Each wall is flat, endless, passes through zero and stands at right angles to its row. A trip goes straight from one point to another. Which walls does it cross, in order?
In the rows, 128 means zero.

Walls:
(1): [112 147 151]
(2): [105  71  89]
(3): [150 133 120]
(4): [143 114 116]
(5): [107 128 145]
Trips:
[155 100 122] to [143 156 159] => 2, 1, 4, 5
[127 150 157] to [ 87 149 146] => none
[155 135 169] to [120 171  57] => 5, 1, 4, 2
[124  80 133] to [129 135 166] => 1, 4, 2
[148  92 103] to [132 103 113] => none
[164 129 132] to [180  85 106] => 2
[101 112 120] to [111 103  74] => 4, 5

Walls:
(1): [144 116 133 118 101 134 113 173  94 128  63]
(2): [165 158 144 123 156 177 132 151 168 138 144]
(3): [157 112 111 103 157 125 159 102 134 182 173]
(4): [119 124 155 101 144 110 123 120  69 145 120]
Trips:
[ 99 116 139 143 125 104  93 151  97 102  85] to [166  95 120 126 110 104 123 107 175 144 188] => 4, 1, 3, 2
[ 73 136 126  97 103 118 124 175 144 111 134] to [141 206 138 143 140 175 120 126 122 104 110] => 2
[141  94 143 103 128  99  52 163 156 139 133] to [110 167 101 138 120 115 154 133 126 137 125] => 4, 2, 1
[119 137 138 112 132 101 146 126 159 121 111] to [ 54 188 163 108 116 152 157 129 159 134 140] => 2
[ 94 142 127 145 148 114  89 101 112 143  98] to [178 106 101 180 123 124 123 100 114 165 151] => 1, 3, 4
[119 106 165 140 143 126 149 147 137 119 171] to [134 119 138 171 147 150 144 176 103 104 116] => 3, 1

Walls:
(1): [128  62 139 133 146 143 148  84 151 138 102  76 144 100 127 114 157  87
 102 127 120 153 141 110]
(2): [143 167  84 105 130  77 138 147 113 135 102 118 150 150 154 103 168 123
 176  95 121 113 155  82]
(3): [128 114 136  74 146  99 140 186 132 141 123 122 154  87 106 135 100  76
 121 136 121 112 101 164]
(4): [115 138 126 130  99 104 134  98 121 114 100 123 129 164 123  75 125 143
 109  98 118 126 125  87]
(5): [120 139 150 186 102 118 103 201 164  96 130 166 157 117 141  84 156 109
 141 113 157 173 139 128]
(6): [126 155  79 152 115 117 162 132 106  86 104 122 158 122 124 170 123 132
 117 138  98 167 144 114]
Trips:
[188 121 135 157 116 133 131 135 124 166 168  74 139 156  96 101 141 129
 125 113 137 144  60 116] to [126 143 152 109 108 165 139 160  88 154 151  86 118 130 132 114 137  92
 174 109 149 175 138 118] => 2, 3, 4
[ 79 121 120  92 161 157  96 141 147 118  81  78 115 149 127  75 106 181
 139  94 157 155 137 122] to [128 144 123 127 133 115 132 189 114  91  94 127 111 156  84 113 162 121
 132 134  98 136 115 159] => 1, 3, 6
[126 137 135 146 114  70 142 131 141 139 178 111 133 131  80 188 133 161
 127 111 132 172 158 130] to [ 94 112 139 132 136 148 124 138 147 144 112 120  97 137 115 100 104 140
 113 124 138 133 110 166] => 3, 6, 1, 4
[120 119 111 122 159 141 140 147 104 128 112 155 149 133 156  95 145  76
 120 111  92 133 108 139] to [137 120  96 129  98 164 167 133 127  96 110 152 106  95 141 100 116 139
 131 108 168 130 163 146] => 3, 1, 2
[174 124 149  92 194 164 129 123 108 172  78  93 105  78  96 133 154 138
 165 144 191 118 140 127] to [104 125 125  92 129  86 171 126 168  65 123 157 182 146 141 147 112 146
  82 105  49 108 139 147] => 6, 4, 1
[140 195 108 130  83 170 126 136 117 129 136 129 154 139 115  63 117 110
 152 117 128 142 145 177] to [103 107 137 144 195 149 153 107 173 128 118 125 142 184 131  43 118 107
  99 167 183 102 177  73] => 6, 1
[142 132 103 163 104 125 117 143  81 116 129 178 132 165 128 107 115 117
 171 117 156 129 145 133] to [119 140 128 167 158 164 148 139 142 149 151 182 161 125 152 142 122 116
 145 167 131 105 133 107] => 4, 2

Walls:
(1): [102 151 139 106  63 152 158 155  86 159 194 154  92 132 128 151 138 115
 204 131 120 107 152 108  95 160 107 145 112 109  90  97 153 103  81 116
 131  75 187  78 140 141 155 137  66 126 136 133]
(2): [139 110 160 112 117 156 116 172 161 110 135 157 175 144 142 104  63  97
 136 155 130 141 108 128 172 153 109 139 139 144 141  87 116 107 128 119
 142 106 174 127  68 137 177 131 109 113  91 153]
(3): [ 94  63 214 117 159 134  81  99 128 144 154 128 111 128 109 126 140 141
 105 140 178 131 124 128 124  87 128 128 149 119  97 125 154 134 155 165
  92 142 103 143  62  84 112 183 163 158 106 133]
(4): [105 106  93 168 167 127 137 165 122 111 112 159 107 122 119 158 170 103
 164 140 118  98 107 159 119 102 103 105 190 121 162 131 147 125 108 141
 172 128 177 154 134  89 104 104  95 121 129 130]
(5): [123 160  92 122 109 136 141 159 137 106 131 196  98 100 103 111 114  95
 155 130 116 132 121 113 143 151  92 172 162 111  83 151  78 129 115 124
  94 131 134 173  86  96 109 140 111 106 126  94]
(6): [143 132  95 145 116 140 163  75 114 163 108 130  76 107  73 109  78  89
  73  74 124 144 133 150 157 109  97 133 191  65 145 119 165 124 131 145
 136 133  83  67 158 113 126 184 122 151 125  89]
(7): [132 111 156 102 111 116 115 165 151 137 148 173 187 112 122 134 141 135
  62 107  91 121 103 189 118 111 139 101 138 143 159 158 130 107 166 119
 184 124 166 143 125 106 181 127 160 113 143 102]
Trips:
[149 196 113 140 116 113 163 145 139 186 100 200 154 156 179 157  87 105
  73 138 130  61 156 112 136 155  77 116 147 152  98 136 136 119 151 144
 106 113 110 132 126  93 147 162  97 148 107 104] to [159 104  73 145 100 104 134 118  84  45  92 103  88 170 116 130  95 133
 142 114 143 107 120 159 130 104 120 150 147 124  67 133 109 154 119  91
 106 128 102 144  83 128 107 138  98 129 113 157] => 7, 4, 1, 2
[105 152 131 106 133 143 125  84 144 142 108 131 162  97  90 127 133  89
 109 134 137 111 137 152 147 121 130  99  96 111 143 183 146  82  95 155
 120 118 182 154 130  94  81  74 129 117 167 141] to [112 132 121 127 100 108 128 185 100  98 128 112 119 161 133 129 121 143
  87 134 162  90 107 168 147 172  96 138  98 126 149 139 116 132 136 129
 139 130 165 112  74 163 126 103 121 124 130 120] => 2, 1
[ 70 137  97 132 116  87 138 107 120 113 164 140  81 105 134 115 156  73
 121 114 105 121  74 101  68 162 184 107 177 120 133 147 145 106 131 106
 169  94 128 142 182  80  91 147 115 143 101 141] to [138  83 156 161 157 170 139 159  87 154 167 171 137 149 144 145  88 139
 125  92 158 152  97 190 147 132  80 141 128 116 143 129 148  91 122  79
 137 133 158 145 121 134 110 161  97 118  91 144] => 3, 2
[ 97 136 130 143 134 137 117 109  97 134 117  66  75 105 124 127 156 128
 113 116 126 107 157 173 106 152  90 179 148 136 116 109  87  54 114 144
 140  84 123  52 142 118 178 117 137 138  91 108] to [125 114 171 132 101 124 158 114 150  88 156  65 106 110 111 121 118 119
 118 111 105  90 147 177 107 151 127 148 160 139 164  83 120 148 146 141
 164 126 117 132 148  67 164 153 145  74 135 121] => 4, 7, 3, 2, 1
[ 64 147 159 122  86 139 135 155 149 122 164 164  83 128 131 173 136 126
 139  92 126 147  82 173  91 115  85 140 117 160 109 114 122  98  83 121
 145  95 130 159 119 109 117 100 126 162 132 138] to [142 168 116 123  92 149 153 113 117 138 126 113 116 139 120 173 142 178
 177 132 131  89 144 138 122 139 128 115 119 118 154 131  90  81 133 129
 136 108 129 143 139 158 107 107 140 143 119 132] => 3, 2, 7, 5

Walls:
(1): [137 108 135 116 104 132 185 129  98 117 151 144 146 120 143 115 154 140
 156 110 142 113 164 117 175 171 117 169 118  79 127 112 164 143 100  86
 136 146 117 157 127 157 134 119 153 135  90 148]
(2): [118 110 107 148 141 114 151  99  99 140 161  93 113 116 130 108 109 149
 177 134  78 115  93 131 100 116 140 122 178  93 165 125  81 165 103 110
 118 127 123 130  87 140 135 142 188 141 171 124]
(3): [139 155 195 102 129 103 114 155 146 111 117 145 112 139 116 151 136 159
  93 183 121 151 178 167 167 158 125 114 148 133 100  94 155 132 145 170
 172 126 161 152 198 145 126 168 130  92 124  93]
(4): [121 142 129 147 115  86 127 141 194 156 130 143 127 164 136 117 105 177
 145  81  78  90 153 137 119 128 135 127 149 130 103 150  97 106 128 132
 150 141 139 136 138 103 137  91 139 133  83  98]
(5): [130 165 106 123 136 170 126 151 109 123 148 154  87 148 126  79 146  95
 117 110 155 160 118 134 154 106 114 160 154 107 168 127 134 118 128 136
 129 101  77 105 116 169 111 112 158 124 173 137]
(6): [113 140 103 101 107 132 169 125 123  97 113 126 109 153 149 143  65 144
 100 110 164 139  98 138  91 134 100 166  90  81 151 161 125 117  75  81
 111 124 157 172 131 147 147 180  75 150 117 157]
Trips:
[130 154 147 155 144 110 113  72 178 158 138  93 128 127  81 155 134 158
 139 112  90 157 143 146 115 137 163 189 159 105  85  91 134 140 109 145
 146 159 150 122 147 132 121 115 145 124  79 130] to [ 98 102 144  96 122 142 153 132 132 126  90 121  95 165  96 116 132 111
 108 151 157 120 146  99  80 111 160 109 132 135 134 131 126 168 100 100
 131 189 172  76 100 171 111 152 121 178 152  88] => 1, 6, 4, 3
[133 131 156 110 138 134  86 103 170 169 167 122 133  76 125  72 135 122
  85 174 137 139 108 149 110 149 120 111 130 148 128 143  97 106 126 148
 154 102 182 142 122 138 143 168 135 151 168  46] to [139 138 139  61 131  95 131 165 140  39 126  95 138 155 146 136 153 125
  89 113 101 135 178 107 143 156 126 131 103 142 127 106 104 151 126 116
 139 155 132 129 157 123 157 126 112 102 136 118] => 2, 4, 6, 1
[138  91 188 115 118 155 151 156 150 129 163 132 105 139 137 117 140 149
 146 137 139 143 127 113 142  72 124 151  90 133 168 209 129 121 128 116
 100 152 163  61 130 214 137  93  88 129 110 113] to [121 172 139 169 128  90 142 164 129 100 102 114 124 154  77 117 152 150
 105 101 168 112 138  88 215 126 136  93 162 125 180  98  89 126 130 158
 125 147 154 123 150 120 129 117 125  87 145 145] => 4, 3, 6, 1
[128 166 180 123  99  88  95 207 140 126 144 196 123 116  79 129 165 132
 143 124  97  82 126 139 106 110 129 131 142  75 154 126 159 119 148 165
 112 123 145 137 113 143 125  96 111  71 126 113] to [147 109 145  94 143 166 162  98 103 138 135 147 124 118 110  87 137 115
 116 117 130 170 163  84 126 131  84 173 173 157 142 105 128  96 112 111
 128 133 110 128 182 135 120  74 161 192 139 123] => 1, 4, 3
[191 146 132  96 137 136 144 110 143 125 162 147 123 135 129 108 117 136
 112 177  94 136  99 130 131  86 129 110 127 134 154 100  96  63  71 108
 128 136 115 151 140 111 106 143 118 133 143 144] to [131 122 139 154 139 118  86 146 100 158 130 134 144 158 161 141  86 124
 106 111 134  96 150 133 142  55 118 121 109 156  69 111 113 137 103 105
 101 161 115 108 110  96  88  96 110 157 115 143] => 3, 4, 5, 2, 6
[162 115 194 147 101 104 133 126  96 159 111 142 141  81 201 104  98 108
 158 126 155 150 109 116 127 122 144 149 152 109 113 140 154 164 110 162
 145 142 122 149 191  91 152 113 136 117 161 147] to [130 116 132 167 144 171 106 143 139 147 133 135 143 191 115 195 138 135
 128 159 177  71 162 113 146  68 112  80 104 151 177 121 131 196 124 185
 137  97 158 153 140 114 148  84 153 134 119 155] => 2, 1

Walls:
(1): [137 209 123  91 126 119 114 114 120 132 172 138  86 133 104 125 132 103
 132 136 152 121 145  65  98 138 140 168 122 182 146 132 150 105 149 146
 161 145 123 148 136 149 123 108 181  99 136 100]
(2): [110 103 136 156 142 120  94  93 129 121 152  79 163 115  73  94 126 138
 131 184 117 139 134 133 183 187 118 115 154 140  86 112 142 125 114  98
  95  86 106 158 103 124  88 121 138 153 121 125]
(3): [107 155 152 175  83  99 121 111 134 113 130 137 158 162 100 123 140 178
 140 131 103 119 160 129 164  94 106 144  94  80 150 117 141 100  90 128
 144 138  83 117 151 122 105 149 186  84 157 125]
(4): [141  55  88  93 127 160 129 130 128 169 151  91 133 139  75 148 144 141
 130 160  96 138 153 103 132 166 127 131 104 120 140 114 151 110  96 113
  93 128  99 164 144 163 145 172 142 109 178 128]
(5): [128 104 138 159 131 131 142 115  93 183 182  82 121 152 147 142 155 176
 103 131 130 107 119  86 136 159 185 122 124 127  99 112 147 104 143 205
 155 147 128 104 102 151 153 141  94 100 144 161]
(6): [131 110 126 136 140  97 156 120 153 160 132 129  90 114 119 135 134 125
 191 191  85 132  97 176 133 102  90 170  53 164 130 106 117 126 159 149
 141 118 167 166 144 100 149 127 126 141 138 168]
(7): [158 150 120  96 138 108 122  93 142 157 134 105 141 128 104 106 100 141
 133 121 130  95 164 127  99 178 147 127 137  71 104 146 100 176  60 137
 171 137  94 124  89 124 125 113 118  93 123 133]
(8): [114 112 136 132 156 106 123  96 130 157 175 202 140 152 133 182 149  96
  79 100  96 168 132 112 129 110  93 100 135 162 118 127 160 112 133 114
 124 128  95 107 103  85  95 114 119 125 160 135]
(9): [143 155 177 151  99  85 126 140 107 109 115 137 129  91 134  95 120  88
 127 111 140 153 129 101 123 111 135  99 167 100 155  72 150 161 141 150
 147 137 132  95 114 124  97 126 173 140 124 198]
(10): [ 97 118 102 159 162 152 129 116 105 162 150 123 108 147 112 122 165  82
 137  81 113 121 152 149 105 147 123 111 128 137 174 116  94 144 142 120
 122 145 116 117 113  68 127 109 172 165 154 132]
(11): [ 98 100 143 156 184 145 118 105 126 134 154 123 102 170 131 139 147 147
 159 120  76 140  75 181 113 159 138 201 127 124 149 143 135 130 116 129
 112 115 127 128 134 142 138 127 150 130 111 149]
(12): [130 123 129 105 120 218 100 141 135 155 112  98 139 116 175 118 147 140
 155 172 100 125 125  90 131 148 166 110 133 117 118 117 133 151 119 127
 124 123 118 133 170  97 118 183 149 139  89  92]
Trips:
[156 147 130 123  77 148 141 101 144 152 134 112 137 151 156 106 154 154
 123 114 160  96  98 181 126 129 126 152 109 170 139 112  94 118 105 100
 132 134 118 123 132 152 150  80  82  85  78 129] to [110  96 146 150 115 146 130 131 130 138 136  81 157 154 103 114 146 152
 173 174 176 172  77  88 137 130 106 117 136 146 115 137 127 151 109 115
 145 114 142 169 139 223 159 128 127 118 103 136] => 2, 4, 12, 7
[137 138 121 127 172  77  52 147 118 109 112 106  68 113  93 162 148  70
 123 129 117 150 127 128 165 155 117 156 130 108 145 131  94 123 134 181
  94 104 162 108 128 140 127  95 131 160 101 203] to [105 115 125 123 142 129 112  68 151 107  96  72 142 130  99 130 155 136
 162 105 165 141 154 110 125 105 123 109 204 122 151 177  88 135 144  84
 134 164 125  98 122 112 106  77 127 126 106  87] => 7, 6, 1, 11, 9
